Rows are points. Two turns around zero, p and q, are shown by what they do to some points. Where does a point land after both, in the order given? Backwards means that the second turn is done in reverse. Each puzzle has new turns, and all numbers are rounded.

Turn p:
[-0.31, -0.28] -> [-0.36, -0.22]
[+0.27, +0.26] -> [+0.31, +0.21]
[+0.29, -0.51] -> [+0.19, -0.55]
[-0.06, +0.34] -> [+0.00, +0.35]
[-0.20, +0.19] -> [-0.16, +0.22]
Turn q:
[-0.32, +0.30] -> [-0.40, -0.18]
[-0.34, -0.24] -> [+0.09, -0.41]
[+0.14, +0.06] -> [+0.00, +0.15]
[+0.53, -0.12] -> [+0.31, +0.45]
Where do these land?
q, then p: [-0.18, -0.53] -> [+0.35, -0.44]
p, then q backwards: [+0.00, +0.38] -> [+0.37, +0.08]
p, then q: [+0.18, +0.15] -> [-0.03, +0.23]

Turn p:
[-0.40, +0.20, +0.06, +0.08] -> [+0.38, -0.08, -0.24, +0.05]
[-0.35, +0.16, -0.27, -0.18] -> [+0.11, +0.17, -0.45, +0.11]
[-0.35, -0.40, +0.09, +0.02] -> [-0.05, -0.40, -0.29, -0.22]
[+0.84, +0.07, -0.01, -0.18] -> [-0.47, +0.32, +0.61, +0.22]
[+0.12, +0.18, +0.19, -0.14] -> [+0.03, -0.02, +0.15, +0.28]
[-0.46, +0.10, -0.14, +0.09] -> [+0.30, +0.01, -0.39, -0.09]
[+0.59, -0.32, +0.07, +0.32] -> [-0.30, -0.01, +0.58, -0.36]
Turn q:
[-0.35, +0.24, -0.36, -0.02] -> [+0.10, +0.06, +0.16, +0.52]
[+0.04, -0.64, -0.07, +0.08] -> [-0.43, -0.46, +0.03, -0.15]
[+0.11, +0.29, -0.31, -0.15] -> [-0.09, +0.37, -0.01, +0.26]
[-0.33, +0.11, +0.04, -0.11] -> [+0.22, -0.03, +0.26, +0.13]
[+0.16, -0.29, +0.01, -0.17] -> [-0.29, -0.04, +0.09, -0.21]
[+0.37, +0.29, +0.69, +0.37] -> [+0.49, +0.10, -0.53, -0.55]
Where do these land?
q, then p: [+0.10, -0.02, -0.50, -0.01] -> [+0.41, +0.00, -0.17, -0.25]
p, then q: [+0.30, -0.17, +0.30, -0.32] -> [+0.24, -0.50, +0.05, -0.04]
q, then p backwards: [-0.05, -0.12, -0.12, +0.30] -> [-0.21, -0.10, +0.15, -0.21]
p, then q: [-0.56, +0.49, +0.20, +0.42] -> [-0.55, +0.37, -0.49, -0.31]
q, then p: [-0.22, -0.15, -0.25, -0.06] -> [+0.15, -0.27, +0.04, -0.20]
q, then p: [+0.43, -0.03, +0.38, -0.33] -> [-0.07, +0.09, -0.23, +0.61]
